Rows are points. Each copy is the shape, with its points in the same order, turned, moved and blurred by noise. Is it also mirrored, or only turned?
In the rows, 128 means zero.

Shape:
[[150  21  96]
 [122  86 133]
 [ 96 129 116]
 [188 112 141]
 [110 131 126]
 [137 179 226]
 [126 154 110]
 [139 146 131]
 [ 89 154 108]]
Copy 1 (9 x 3):
[[154  48 190]
 [125  93 133]
 [150 119  91]
 [104 145 175]
 [138 128 111]
 [ 33 173  80]
 [160 154 114]
 [122 154 124]
 [166 135  78]]
Copy 1 is: only turned
Copy 2:
[[140 233 149]
 [156 161 118]
 [159 110 137]
 [ 90 162  84]
 [149 113 127]
 [145  77  17]
 [117  98 128]
 [117 112 104]
 [151  86 147]]
Copy 2 is: mirrored
Copy 3:
[[ 65 178  92]
 [111 124 104]
 [130 105 153]
 [174 162  80]
 [154 109 141]
 [227  57  75]
 [173 125 152]
 [178 124 123]
 [164 101 178]]
Copy 3 is: only turned
Copy 4 (9 x 3):
[[ 55 123 208]
 [103  98 150]
 [151 100 143]
 [ 83 157 115]
 [144 105 131]
 [118  87  20]
 [160 128 126]
 [137 130 111]
 [178 100 134]]
Copy 4 is: only turned

Shape:
[[159 118 129 128]
 [113 147  96 139]
 [196 119 167 120]
 [ 74  73 199 140]
 [ 67 138 154  86]
 [161 149  99 153]
 [205 139  96 129]
 [ 76 100  97 112]]
Copy 1:
[[124 161 114 153]
 [ 86 153 141 112]
 [163 170  91 173]
 [108  45  82 159]
 [101 104  77  74]
 [116 184 149 132]
 [141 215 124 164]
 [ 45 126  95 111]]
Copy 1 is: only turned
Copy 2, 8 rows:
[[115 118 120 135]
 [137 165 134 173]
 [ 87  98 102  97]
 [158  63  51 204]
 [204 130  90 163]
 [ 93 156 143 144]
 [ 77 145 161 104]
 [184 121 146 194]]
Copy 2 is: only turned

Shape (12 x 6):
[[182 166  92  32 128 139]
 [176 120 106 198 109 111]
 [143  92 139  63  98 169]
 [ 73  99  84 147 182 176]
 [120  84 129 154 152 120]
 [116  82 197  73 105 113]
 [141 165 185 158 176 132]
 [119 135  93 140 163  46]
 [111  86 128 104 122 166]
 [135 173 105 128 146 150]
 [154 113 124 131 114  87]
 [162  68 128 151 186 187]]
Copy 1, 12 rows:
[[182 155  24  58 125 171]
 [129 169 161 138  71 180]
 [189 127  61 153 160 170]
 [ 59  90 117 123 174 190]
 [ 95 151 127 159 138 155]
 [185 151  90 176 179  98]
 [108 112 118 122  86  87]
 [ 91 207 140  82 143 135]
 [145 114  93 153 168 172]
 [127 114 107  75 109 159]
 [147 188 126 125 123 148]
 [ 79 114  70 184 102 181]]
Copy 1 is: mirrored
Copy 2:
[[143 242 177 151 155 154]
 [ 93  92 103 182 134 117]
 [162 184 107 103 184 156]
 [208 120 124 101  99  48]
 [158  88 137 121 143 115]
 [136 138 124  52 178 182]
 [147 105 137 127  66 180]
 [101  96 213 125 120 100]
 [175 149 111  84 163 112]
 [143 168 138 141  87 124]
 [ 98 115 151 132 154 127]
 [225 102 110 158 145 134]]
Copy 2 is: mirrored
Copy 3, 12 rows:
[[192  88  60 114  97 145]
 [127 193 151 177 115 197]
 [197  92 149 159  93 105]
 [144 150 206  71 150 125]
 [117 159 187 138 103 137]
 [133  96 154 191  72  73]
 [ 61 105 147 151 143 164]
 [ 85 207 107 106  92 128]
 [174 121 184 140 112 106]
 [140 130 122 120 156 155]
 [126 167 128 164  84 141]
 [146 111 223 113  96 184]]
Copy 3 is: only turned

Shape:
[[ 79  80 132 171 141  40  57 152]
 [178 124 172 149 108 135 128 128]
 [ 78 123 106 143 149 115  72 138]
 [174 122 155 154 178 105 172 101]
 [ 96 184 110  46  99  73 131  99]
 [142  80 138  66 193 128 124 168]
 [142 112 137 144 102 159 144  83]
 [169  86 125 162 109  97  59 161]
 [145 134 171 139  80 121 175  99]
 [122 188 119  46  86 149 128 182]
 [ 99 122  68 132  75 137 117 164]]
Copy 1 (11 x 8):
[[168 186 212  76 129 156  50  63]
 [139 159 107 101 113 128 177 118]
 [140 148 176 128 122 122  73 117]
 [191 152  72 140 121 145 137 104]
 [ 55  95 158 176 104 179 115  57]
 [160  72  99  77  90 146  71 119]
 [101 175  95 125 144 143 148 145]
 [133 205 140  48  80 123 112  81]
 [101 159 108 142 163 152 187 102]
 [ 50  55 143 116 106 101 143  81]
 [ 54 162 140 112 153  87  81  83]]
Copy 1 is: mirrored
Copy 2, 11 rows:
[[112  91 206 179 165 189 145 212]
 [126  84 120 158 181  98 126  95]
 [110 121 170 133 130 143 103 196]
 [172 113  98 128 208 161 116 106]
 [171 111 144 158  35 173 104 106]
 [189 173 130 145 150 105 171 165]
 [ 91 120 121 121 157 128 117  81]
 [122  73 205 149 183  99 152 150]
 [110  81  90 158 144 147 129  68]
 [162  91 108 145  35  72 129 133]
 [ 92  79 152  94  86 116 154 156]]
Copy 2 is: mirrored

Shape (13 x 9):
[[143 131 141 177 133  96  97  77 131]
 [106 162 156 106 101 137 130 134  79]
 [187 142  74  92 151 106  97  74 167]
 [214 163 169 179  94 177 155  83  86]
 [205  90  76 176 117  74 151 133  88]
 [117  76 181 135 157  80 110  72 184]
 [113 150  94 132 147 110 180 138 174]
 [102 134 168 109 149 110 117 191 144]
 [125 180 100 141 181 147 106 185 119]
 [119 170 102 131  91 147 110 151 118]
 [140 147  83 178 118 163 153 180 165]
 [196 100 137  90 198 142 151 102 137]
 [188 132 188 146  90  76 197  85 173]]
Copy 1, 13 rows:
[[117 143  76 102 127 160 100 113  79]
 [142 137 149 107 164 157  95 137 190]
 [166 212 116  88  63 164  85 169  73]
 [ 78 186  86 126 152  80  35 109 154]
 [134  96 126 144  80 121  20 121  74]
 [148 120  25  72  92 160 148 166 103]
 [100 135 146 137  75 161 137 187 112]
 [166 108 133 110 159 144 155 192 128]
 [149 162 177 180 165 141 130 164  97]
 [133 158 182 112 131 138 112 114 129]
 [ 93 145 175 158 101  85 142 140 102]
 [173 181  62 149  94 116  76 214 124]
 [ 60 111  63  54  94 115  66 192 134]]
Copy 1 is: mirrored
Copy 2:
[[129 111 122  97 156  74 123  88 113]
 [101 148 159 163 103 107 104 159 107]
 [103  45  99  60 118 112  71 108 153]
 [ 26 142 121  97 187  70 142 172 101]
 [132  38 150  95 194 132 163 162 101]
 [139 112  80 146 160 114 111  29 143]
 [106  99 156 111  95 149 162 106 185]
 [155 169 127 142 108 173 113 128 149]
 [153 149 122  77  74 131 142 178 150]
 [100 134 167  97  83 132 116 147  98]
 [ 92 130 149  65  97 170 190 135 126]
 [ 93  81  42 123 146 131 118 148 176]
 [ 53 113 155 132 224 127 126  78 169]]
Copy 2 is: only turned
Copy 3, 13 rows:
[[110 128 119 163 163 196 132 137 121]
 [143 146 118 129 128  94 169 137 160]
 [140  49 116 213 144 151  79 128 127]
 [126  95  32 156 113 173 225 109 134]
 [165 100 100 179 165 147 158 141  18]
 [ 95 143 168 146 106 207  76 114 110]
 [121  79 145 140 101 137 121 214 105]
 [ 85 120 176 103 123  81 133 139 116]
 [ 94  62 112  99 179  86 130 172 126]
 [149  83 139 133 159 107 176 163 149]
 [134  29 141 101 134 138 180 182  97]
 [106  78  74 149  84 129  74 106  89]
 [ 93 132 134 207  47 190 178 143  87]]
Copy 3 is: only turned
Copy 4, 13 rows:
[[ 88  98 105 160 142  96 121  97 128]
 [163 112 138 119  69 120 135 131 154]
 [ 95 140 127 157 188 109  79 193 153]
 [112 163  60  90  63  58  66  93 148]
 [134 200  79 180 170 114 118  74 188]
 [ 78  66 150 137 173 163  79  79 138]
 [175 142 168 128 179 114 102 124 100]
 [161  95 175  83 147 139 160 112 165]
 [188 116 111  90 166  83 178 154 146]
 [145 153 122 118 106 116 160 158 124]
 [166 187 107  83 174 111 145 120  89]
 [148 122 103  99 181 121  41 140 201]
 [ 81 161 174 122 127  96  39  47 140]]
Copy 4 is: mirrored
